Rows are points. The window is the flat piece filled in between its corners: a triangle in 3 columns, a solid with four corners in 4, and so on. A path goes straight from each point to the next, and from the last back to the first. After which points does the path pass through the window?

Window:
[[-71 -46  15]
 [ 46  48  -1]
 [ 37 -39   5]]
Path:
(1): [ 37 -36 -27]
(2): [-53 -31 -25]
(3): [-44 -31  51]
(4): [  9 -29  59]
(5): [  8 -45 -40]
(6): [-68 -53 -51]
(7): [-53 -30  80]
(8): [ 24 -33  57]
(9): [ 35 -37 -43]
(10): [ 32 -34 -34]
(11): [ 37 -27  69]
(12): [ 28 -33  54]
Through the window after points: 2, 4, 6, 8, 10, 12

Window, 4 rows:
[[ 33 -28  71   0]
 [ 37 -73  11  -1]
 [-44   9 -15  -8]
 [ 57  42 -57  31]]
Path:
(1): [ 57 -21  35 -54]
(2): [ 16 -62  32  39]
(3): [  0 -31  -6  71]
(4): [ 36 -27  -5 -25]
(5): [ 39 -32  35 -21]
(6): [ 25 -37  38  51]
(7): [-14 -28   2  28]
(8): [ 18 -19  -6 -66]
(9): [105  25 -21 -16]
(10): [ 68   9 -21  81]
(11): [48 -9 -7 50]
(12): [ 54  -7 -14  -2]
(13): [ 48  11 -34 -28]
(14): [ 45  -7 -23  74]
(15): [ 23  57 -57  77]
(16): [ 84  90 -69 -18]
Through the window after points: 1, 3, 5, 7, 13

Window, 6 rows:
[[ 12 -14   8  45  39   5]
 [-27 -74 -49 -23 -52  -8]
 [ -9  37  73  -7 -33 -21]
 [ 87 -16  -9 -52 121  23]
 [-58  61  11  34 -26 -35]
 [ 61   9 -11  -2 -19  -6]]
Path:
(1): [ 43 -49  -6  13  21 -39]
(2): [ 34  14  19   0  36 -31]
(3): [  8  59  17 -17  18  54]
(4): [ 64 -15  -8 -31  21  37]
(5): [ 78 -42  13 -21  37 -56]
(6): [   0  -11   -1   30  -33 -105]
(7): [-19  19  14  35 -55  62]
(8): [ 41 -34 -14  -2   7  50]
Through the window after points: none

Window:
[[ -26  105   43  -21   25   18]
 [ -17   80   13   43   24   58]
 [ -73  -12   42   22   24   38]
 [  55  -30  -59  -68   75   31]
 [   6   72   40   -5  -41   20]
 [  14  -16 -116  -83   45   25]]
Path:
(1): [ 17  21 -18 -75  41  75]
(2): [ 29  52 -39 -73  26  50]
(3): [ 37  47 -44 -50  31  -1]
(4): [-21  50  21  25  11   7]
(5): [-26  44  27   0   7  64]
(6): [ -3  33 -17 -59  18  62]
(7): [ -6  44 -33 -22  31  -5]
(8): [ 10  63  -8  10   7 -62]
(9): [ -9  54  34 -45 -11 103]
(10): [-13  47  -1 -30  21  51]
(11): [ -4  58 -25   8  32 -29]
(12): [ 29   8 -31 -21  63 -12]
Through the window after points: 4, 6, 8, 10, 12

Window, 8 rows:
[[ -41   23   -6  -29   33   -8 -121   10]
 [  66  -83   56  -29  112   13   11   -9]
 [  34  -43   49   50  -50   77   30  -26]
 [ -22  -12   18  -42  -80   45  -57    7]
 [  11   56   15  -21   13  -52   37  -34]
 [  40   10  -30   30  -78  -47    4   -8]
 [ -35   56  -63  -50  -23    9   19    2]
 [ -58  -19   32    0   -8    3   10    1]]
Path:
(1): [ 39  24  43  -4  -7 -10  10  74]
(2): [ -3 -46 -32   7 -30 -13 -16 -83]
(3): [-28 -45   7  -9  -1 -15 -20 -88]
(4): [ 15  -2  56  11  -3   2 -35  53]
(5): [ 33  17  13  -3 -35  17 -20  18]
(6): [ 19 -37 -23 -19 -32   6 -20 -93]
(7): [-23  22 -42 -26 -25 -12  -3 -32]
(8): [  4  37 -21 -14 -33   1  10  30]
(9): [  5  29  28  -4 -45  45  13  76]
(10): [-15 -14  -3 -24 -46  30 -26 -34]
(11): [-27 -13  -3 -30 -30  -2 -22 -50]
(12): [-13  32  10 -36 -32   8 -27  45]
Through the window after points: 1, 7, 9

Window, 8 rows:
[[  22  -36  -48  -28   20    0  -16    6]
 [ -42   12   -8   14    6  -26  -27    8]
 [ -37    8    8  -29   45   34   42   -8]
 [ -47  -39   13  -26   29    0   25    6]
 [  72  -54   10    7   27   29   22   10]
 [ -59    2  -30   39   20   27 -117   -5]
 [ -16  -12   38    0 -121   -5    8   24]
 [ -42  -16   -9   33    2   35   24   10]]
Path:
(1): [ -5 -25 -21  12   4  24 -37  68]
(2): [-35  19  -6   4  27   5 -19  80]
(3): [-36 -12  -3   4  -2  -5  -8 -65]
(4): [-37 -22  -6  17  -1  19  16 -18]
(5): [-36 -11  -1  15  11  27  14  45]
(6): [-31 -26   6 -32  34  19  11  79]
(7): [-42 -38   5  -7  12 -10  17 -54]
(8): [-28 -14  -2  26 -22 -20  -7 -58]
(9): [-26   0   5  -4  -6  19  -2  72]
(10): [-32   0   1   1   8  14 -21  66]
(11): [-35 -10  -9  18 -12 -11  -9 -39]
(12): [-18 -27  -3   1   0   5  29 -33]
(13): [-19   0  11  -5   9  11  13  63]
(14): [-20   3  -3 -12  15  11 -11  59]
(15): [-16 -28 -16  -6  -6  -8  11 -66]
(16): [ -6 -39 -14  31  -8   3 -21 -36]
Through the window after points: 2, 4, 6, 8, 10, 14

Window (9 x 9):
[[ -33   41   -6   66  -33   33   42  -97  -22]
 [ -11   70 -104   26   49  -11   46  -53   35]
 [  24  -51  -44   59  -81    5    8   11  -83]
 [ -42   27   89  -35   44  -10    5   41   18]
 [  27  -23   30   22   37   22  -49   62  -14]
 [ -20 -101  -53   77  -24   -3   20  -31  -71]
 [   3   12  -68   66   56 -100  -57   13   26]
 [  38  -25  -49  -22  -68   17 -105  -28  -25]
 [  79  -36   30   35   29  -61   -8   10  -13]]
Path:
(1): [  0 -26 -12  65 -32   1  45 -22  67]
(2): [  1  16  -1  53  40 -28  13 -15 -75]
(3): [ 31  -6 -15  24  34 -30 -23 -24 -75]
(4): [ 31 -26 -25  46 -14 -28   7   5  23]
(5): [ 34 -20  -2  24 -18  43  -9  43  63]
(6): [   2  -22    9   34   31  -29  -51   15 -119]
(7): [-15  24 -18  -2  14 -25 -33 -11 -48]
(8): [ 12 -31  17  34 -27  -7  24   5  87]
Through the window after points: 3, 5

Window (11 x 11):
[[  81   66   18  -31   26   27   24  -34   36   47  -14]
 [  -7   22   25    1   56  -31   53  -14  -58  -60  -62]
 [ -47   -5  -30 -121   20  -18   21   -8   42  -63   46]
 [ -47   54   62   25  -50   22    8  -22  -36   95   26]
 [   8   16  115   14  -22  -22   44   34   -7  -70  -32]
 [  15   33  -26  -10   29   -9  -27  -12  -21  -67   -1]
 [  26    4   51  -45   69  -32   -2  -60   -8  -74  -22]
 [  59  -54   70   23  -66  -95   49   64    8   41   66]
 [  37   -4   -4  -35   70   -9  -41   16   11    8  -45]
 [ -77  -15   31   52  -31  -48   50   -3   40  -15   54]
 [ -55   -9    8   75   -7  107   31  -80  -55   49   -2]]
Path:
(1): [ 16   0  59  26  58 -12  38   4 -12 -46  50]
(2): [-22  -5  37  26   7  -3  34   7 -13  -2  49]
(3): [-49  11  20 -29 -38 -50   8 -35 -35 -21 -66]
(4): [ 21  -2  33  14 -17 -24  22 -43  -2 -40 -78]
(5): [  5  24  41  12  47  -7   7  -5 -27  -8   9]
(6): [ -3  19  52 -25  57  -4  18   0   3  18  52]
(7): [  5   2  10  20 -82  -4  46 -34  14  11 -61]
(8): [ 27  10   9 -14 -36 -29 -39 -61   9  -8 -45]
(9): [-41  37   3   4  72  35  41  40 -44 -32  62]
(10): [-16  33  37  21  87  52  64 -17  -7  27  49]
(11): [  6  -3  34 -12  -8 -20  16 -24  -8 -12 -27]
(12): [  2  -8  23 -32 -40 -60  23 -11  -6   2 -44]
Through the window after points: 8, 12

Window:
[[ 21  26  30  -5  35 -59 -13 -21   8 -82 -32]
 [ 17  15  21  10 -44  19 -20 -40  26   9  17]
 [ 47  54 -30 -45 -11  21  50 121 -22 105  31]
 [-13  21 -48 -38  -2  -7 -70 -13 -58   6 -23]
 [ -8 -54  -6 -25 -23 104  84  59  67  33  82]
 [-32  25 114  24   5   6  20   2 -45  -2 -52]
 [-51  36  86 -45  42  74  24 -52  14  47 -42]
 [-63 -28 -58 -32  25 -52 -48  -1  54  98  17]
 [-15  -3   6  44  93 -40 -26 -48  -4  25 -23]
 [ 36  80 -74 -11 -30 -48  68  15 -64 -44 -69]
 [  2 106  30  50 -76  80 -82  63  -5 -46 -46]]
Path:
(1): [ 35 -46  41 -13 -15   6 -38   5  27  -3 -91]
(2): [ 22 -18  40   0   5  15 -26   5   4  14 -86]
(3): [-33  56  22  -7  21 -23  29  -9 -16 -45  48]
(4): [-77  58   0   7   6  11   4  30   4  16  71]
(5): [ 18  10 -10 -14  -2 -20 -30   0  14  12 -46]
(6): [  13  -21   58   -4   -4   46  -10    7    3   -4 -112]
(7): [  3  54  10  17  17  18  15  -5 -23 -10  13]
(8): [-44  64   8  13  19   4 -10 -34   5 -38  18]
(9): [ 27 -54  53   4 -30   9 -19 -20  -7  29 -83]
(10): [ 17 -47  -2 -13 -15  -1   1  17  16  65 -60]
(11): [-25  55 -15  -6  -9  10  14  17 -13  19  17]
(12): [-43  88 -35 -17  23 -16  -6  -9 -70  -4  49]
Through the window after points: 2, 4, 12

Window (12 x 12):
[[  23    1   -1   23  -15  -65  -12   49  -23  -30    6  -37]
 [ -15   32  -22   24  -13  -17  -20  -28   -6   28   37  -36]
 [  31    7    1   31   23   19    8  -18   -4   -2  -10   43]
 [   3  -15   38   10    5   17   32  -21  -20   21   22  -55]
 [ -16   18  -18   32  -15   37   28   21   35  -32  -44  -18]
 [ -17  -13   -5   26   -8  -31  -15   25   40   55    1  -18]
 [  13    5   11  -16  -47  -30    7   25   -9  -10   28    3]
 [ -32   -2  -36   22    4  -19   33   -1  -36   23   33    1]
 [  74  -14   47 -121   48  -65   21   -2    2  -47   17 -104]
 [ -32   59   17   28    8  -52   21  -69  -50   41  -26   30]
 [  -3   28   14  -18   30   51   -1   -9  -33    6  -57    0]
 [ -24  -31  -18   24  -29  -26  -10  -30  -21    0    4   -7]]
Path:
(1): [ 19  20 -11  24 -30  10  27 -27 -25  53 -20 -30]
(2): [-20   2   4  29   2 -23  -7  11  -8 -16  10  16]
(3): [-26  23  21  21  43 -26  -1 -34 -25  -9  15   4]
(4): [  7  10  -4  -5 -28 -36   9  -8 -22  24  12 -12]
(5): [ 44 -21 -15 -57  17 -33  52 -41 -15  51 -22 -39]
(6): [ 12  24  42 -22  19 -43  -9   4  -9 -49  16 -41]
(7): [-38  10  22  28  21 -13  14  -4  14 -63   7  -1]
(8): [ 35  10 -15 -23 -25   5  21  15   2  21 -29 -43]
Through the window after points: 5, 7

Window, 14 rows:
[[  22   32  -35    9    4  -38   41   31  -78  -19   94   13   22  -67]
 [ -25  -30   41   70   79  -19  -11   45   71   12   29   27  -83  -18]
 [ -56   32   46   35  -55   54   35 -121   41  -62   11   13   -7   17]
 [  40   33   34   -2  -51  -13   12   32   55    3   25   25  -15  -30]
 [  59  -13   68  -30  -23   33  -14  -34   -5   54   15   10  -53  -13]
 [  -3  -10  -74  -71  -30    1  -95  -60  115  -44  -36  -40   -7  -46]
 [ -32   -2  -44  -33   10   -3  -50  -56   -2  -30  -55   42   21  -50]
 [ -67   27   25  -11  -32  -12  -49   13  -46  -24  -11  -42  -25  -15]
 [ -56   55  -53   36    4   23   55  -65   22  -33  -45   -3  -35   15]
 [  -2   40   60  -62   38  -17   57   31   39   24    9   -2  -28   -2]
 [ -18  -74   36  -21  -20  -17  -35   -7    3  -32  -31   -3  -33    8]
 [  54   27   20  -65  -49  -62  -33  -32  -29  -28   31   16  -29  -48]
 [ -18  -42  -12  -50  -18  -12  -91   58   -7  -30   38   31  -67  -30]
 [   4   21   19  -31   10   31  -74   25  -91  -68  -30  -34  -31    3]]
Path:
(1): [-16 -10 -12 -10 -38  25 -23 -35  31 -68 -35  -9 -43 -86]
(2): [-14   0 -27 -18 -25   2 -64 -56  33 -28  -6   5   0  -2]
(3): [ 26   8  20 -14 -13 -13 -40  -9   6  23  18  24  -7  43]
(4): [ 21 -11  44 -25 -22  17  -5 -14   5   2   1   0 -48 -42]
(5): [ -5   1  20 -31 -10  25   9   2 -36 -49 -17 -32 -46 -78]
(6): [ -5  24  -3  -8   2   2 -38  -5 -35 -33   3   3 -10   8]
(7): [-12  19  -9  10   4 -11  -9  -9   3 -12  20   8 -17   5]
(8): [-28   5  -6   9   6  12  58 -14  -7 -39 -20   3 -48 -86]
(9): [ -6 -10  45  -7 -28  41   7 -18  28 -55 -27  -7 -72 -79]
(10): [-11  29   4 -28  -9 -24 -30 -43  22   3  -1  14 -14  43]
(11): [-19   5 -14 -33 -21 -11 -64 -11  33  -9   1  -9   1   9]
(12): [-18   4  -4 -28 -24  -2 -36 -17  21 -38 -19 -24 -36 -49]
Through the window after points: 3, 5, 7, 11
